Each point is reached from the start by the listed moves, each made 0, 1 or 2 times, or once backwards (-1), plus a little noise. Say if it took an odd or an even number of moves. Then give how often each move was made.

Moves:
(1): [-10  19  20  -7   5]
(2): [-22  25  28   9 -34]
(3): [-38  -3  60 -14   2]
Start: [ 1 -5  7  2  9]
Points:
[ 15 -12  -1 -12  47] -> even (1, -1, 0)
[  2  11  18 -24  52] -> odd (2, -1, 0)
[-27  44  52   8 -17] -> even (1, 1, 0)

Moves:
(1): [-12  -5  -8  -1  -9  -6  -2   6   8  -3]
(2): [-14   7  -3   2   5  -7 -10   1  -7  -2]
(3): [ -4 -17   0   9   1   4  10   0  -1   6]
(4): [ -6   6  -2  -8  11 -14  -4   6   3   1]
(5): [  0 -10  -2   7  -8  -3  11  -4  -7 -15]
(6): [ 4  0 -8 -6 10  9 -8 -6 -1  0]
(7): [ -7  -9   8   7   7   2   6  -6  11 -17]
(8): [ -8  -9   2 -10  -1  -9   7   3 -12   2]
Start: [ 1 11  1 -4  6  8  9  5 11 11]
Points:
[-23 -45   4  18  -7 -25  60  14 -14  -5] -> odd (0, 0, 2, 1, 2, -1, 0, 1)
[ -1   6 -37  -5  -7  13  -7  -4  21 -34] -> even (2, 0, -1, 0, 2, 2, 0, -1)
[  4  44 -16  -2  37  23 -33 -18  -8 -15] -> even (-1, 2, -1, 0, 1, 2, 0, -1)
[-36  -8  -5 -13  30 -25  16  18 -45  44] -> odd (-1, 2, 2, 1, 0, 0, -1, 2)
[-39  27  -6 -37  -8 -52  -1  35 -18  21] -> even (1, 1, -1, 1, 0, -1, -1, 2)

Moves:
(1): [  6  13   5  11   1  -2   3   1 -11   6  -9  -7   5   5]
(2): [13  3 -5 -1  1 -7 -7 -1  4  4 -6 -3 12  6]
(3): [  4  -6  10   2  -8   5   5  -3 -12   6   0  -6   1  -6]
(4): [-5  4 -9  1 -1  7  3  7  6 -9  2  4  3 -7]
(5): [-3 -3 -2  6  2  2  9  0  9  6  2 14 -3 -7]
(6): [  6   1  -9  -2  12  -2  -4   7   2  22  -2   3 -11   7]
(7): [ -1  -7  12 -10   1  -2  -2  -2   6  12  -1  -7  -7 -11]
(8): [-4 -1  3  3 -6 -1 -2  2 -2 -1 -2 -6  3  4]
(9): [ 2  4 -7 -2  3 -3 -8 11  5 -4  8  5  0  6]
(10): [-6  1 -1 -1  0  3 -3 -3  1  1 -1  8 -6 -8]
(11): [ 12   0   6 -11  -9  -2 -11  -3   9  -6  -8 -10   0  10]
(12): [-3  0 -3  4 -7 -3  8  0 -6  1  1 -2 -2 -2]
Start: [ 4 -1 12 -1  9  4 -4 -2 10  2 -2  5 -7  4]
Points:
[-22  -6   4 -13 -22  15 -20   0  60 -51   4  41 -20   7] -> even (-1, -1, -1, 0, 2, -1, -1, 2, 1, 2, 2, 0)
[ 28  16  14 -31 -26  12 -55  16  38 -57 -11 -18  26  21] -> odd (0, 1, 1, 2, -1, -1, 0, 1, 2, 1, 2, -1)
[ 28  20   2  17 -10 -11 -18  14 -18  22  -9  -3 -16  44] -> even (1, 0, 1, -1, 0, 1, -1, 1, 2, 1, 1, 2)
